Every row gives one point. Before rounding, the points of a table are all equally far from one centre. They may lie mostly on one side of it. Write the centre, to within rounding.
In the rows, 128 means zero.

Points:
[[118 175]
 [ 75 144]
 [ 75 141]
 [ 95 171]
 [114 176]
 [ 75 140]
 [ 75 132]]
Centre: [113 138]

Points, 9 rows:
[[172  95 113 182]
 [180 126 100 170]
 [177  95 125 149]
 [177 118 132 198]
 [182 101 126 172]
 [122 109  77 152]
 [161 144 134 210]
 [116  88 118 127]
 [171  99 115 192]]
Centre: [132 127 130 163]

Points, 15 rows:
[[109 108 215 139 144 165 131  74]
 [156 142 156 140 131 209 162  75]
 [118 153 197 113 155 209 156  73]
 [ 91  81 173 140 136 133 138 121]
 [129 183 136 141 135 167 159  80]
 [140 123 162 156 176 200 148  84]
 [153 143 168 154 189 184 124 100]
 [162 155 179 161 149 182 155  91]
 [100  96 188  92 157 182 157  77]
 [153 168 206 117 123 150 163  98]
 [155  94 163 150 137 158 112  75]
 [120 151 167 130 188 173 181 116]
 [115 131 174 144 113 122 149  74]
 [162 139 169 166 161 193 145 100]
 [165 182 162 138 126 144 138 138]]
Centre: [122 134 162 114 134 171 130 115]

Points, 18 rows:
[[158  94 121 168 106 186 109 163 170  90  75]
 [142  56 144 157 114 145 172 172 122  93 109]
 [140 130 116 178 107  80 200 142 145 104  86]
 [143 149 111 181 103 208 142 133 156  91 115]
 [199 118 104 163 115 162 150 158 194 108 128]
 [112  62  73 173  95 164 148 148 160  78 141]
 [123 111  99 158 130 168 206 154 158 138 114]
 [128 118  98 124 106 133 166 196 150 183 155]
 [113 112 143  85  76 176 119 116 153  55 107]
 [131  99  91 163 151 149 138 141 235  93  93]
 [146 110 173 170 139 145 190 139 192  97 114]
 [115 125 101 225  87 157 113 146 188  99 110]
 [119  96  81 158  88 180 169 121 171  95 102]
 [106 102 134 125 111 149 186 119 183 141  77]
 [178 100  93 175 135 137 169 184 165  73 104]
 [130 121 145 167 125 188 149 119 199  54 118]
 [124 159 124 185  97 116 150 186 184 174 107]
 [120  64 148 129 137 159 100 146 166 152  77]]
Centre: [114 132 122 135 125 120 120 152 155 101 130]

Points, 19 rows:
[[189 182 110 145 144 101 162 107 160 124 135 103 112 168]
 [160 202 152 133 130 103 146 119 206 134  97  84 120 128]
 [144 209 124 128 156 112 147 153 217 106 102 112 107 153]
 [111 169 109 127 140  70 126 113 206 102 113  99  81 162]
 [145 210 116 126 126 130 137  86 206 120  60 114 141 175]
 [162 188 118 126 139 117 142 115 211 108  96  71 125 168]
 [165 178 135 109 140 101 134 102 170 128  48 124  93 129]
 [139 188 124 140 135  75 162 120 173 113  88 100 119 143]
 [152 212 120 130 142 130 134 103 237 115 105 107 113 169]
 [148 199 150 143 122  91 152 111 197 127  89 110 136 178]
 [148 204 114 129 130  87 150 141 195 143  94 119  83 171]
 [156 199 128 102 105  95 145 142 170 114 129 122 136 220]
 [154 197  95 136 114 123 162 145 214 115 126 102 102 173]
 [151 193 158 143 175 123 138 111 190 134  96  90  87 171]
 [131 216 117 115 119 110 166  99 164 157 110  78  89 146]
 [123 202  77 124 147  95 144 124 207 103 101 104 108 157]
 [156 205 110 128  94  93 153 143 180  93 106 117 108 176]
 [181 201 116 145 128 106 124  95 191  99  84 104 138 170]
 [170 195 130 179 155  94 122 121 204 147 111 116 113 165]]
Centre: [120 163 122 120 121 149  89 124 153 138 129 131 126 147]

Points, 27 rows:
[[ 93  79 192  72 127 121 163 133 103 156 115 223 119 112 154 121 138 144
   98  77]
 [109 101 143  92 136 101 141  95  88 159 108 180 105 120 165 153 142 115
   83  73]
 [146  91 174 101 117 143 161 124 103 113  97 208 106 157 195 137 149 160
   85 147]
 [ 94  96 149 111 150 119 169 137 118  98 112 180 127 151 163 145 119 126
  100  93]
 [ 95 110 148 104 133 101 136 117  84 150 128 218 102 140 172 142 158 131
   91  79]
 [111  94 179  89 107 153 137 157  86 168 106 203 125 166 193 144 139 186
  155 129]
 [125 121 159  85  99 172 174  96 127 188 104 239 108  88 176 139 145 162
  115  99]
 [115  54 165 101  64 101  74  90 137 152 131 203  78 131 180 166 135 130
   90 126]
 [111  76 144  78 120 155 133  92  93 173 140 166 108 118 150 141 120 151
   77  81]
 [160  65 116 117 119 145 147 138 152 148 110 148 135 107 150 127 192  88
  123  98]
 [128 117 121 113  92 148 109 152 155 135  96 146 120  84 200 197 130 151
  127  77]
 [113  98 159  90 111 130 122  98 107 146  87 249 126 127 158 151 134 166
   84 113]
 [ 96  89 153  94 112 150 180 119  91 152 138 205 138 154 115 149 143 171
   89  90]
 [121  60  93 124 103 133 120 130  86 170 104 205 119 142 168 150 161 168
   94 109]
 [129  75 162  75 118 146 195 118  79 170 121 182 123  94 145 146 107 128
  108  89]
 [111  46 142  78 114 120 169 122  68 153 125 201 124 111 189 132 153 164
   91  99]
 [127 106 161  66  81 173 116 112 102 174 131 177  77  92 189 120 127 122
   95 129]
 [123  97 158  74 102 149 173 114  97 147 109 172 115 128 197 192 152 163
  106  62]
 [127  60 165 111 109 119 131 142 110 147 104 231 100 142 165 134 164 137
  103  69]
 [123  62 186  99 142  84 147  97 108 185 136 181  92  66 170 188 126 127
   81 112]
 [101  83 146 112 113 141 162 117 110 130 119 158  81  96 205 123 127  99
   70 127]
 [ 88 106 191  81 114  98 151  92 104 142 111 165 127 139 168 120 187 160
   68 108]
 [113  95 160  74 133  84 138  87 101 158  91 178 114 112 192 142 153 169
   93  80]
 [ 90  70 132  85  94 126 104 175 123 203 124 168 102 114 132 132 172 174
   67 128]
 [142  94 189 111 125 154 110  88  76 132  98 181 102 118 160 181 185 134
  113 105]
 [104 100 182  69  96 181 135 121  87 135  96 146 102 117 161 170 117 142
   85 140]
 [100  74 186  97  93 118 132 114 119 169 143 219 101 110 183 166 112 200
   72  94]]
Centre: [111  94 156 112  91 115 149 126 138 151 133 171 111 100 150 160 157 153
 137 142]
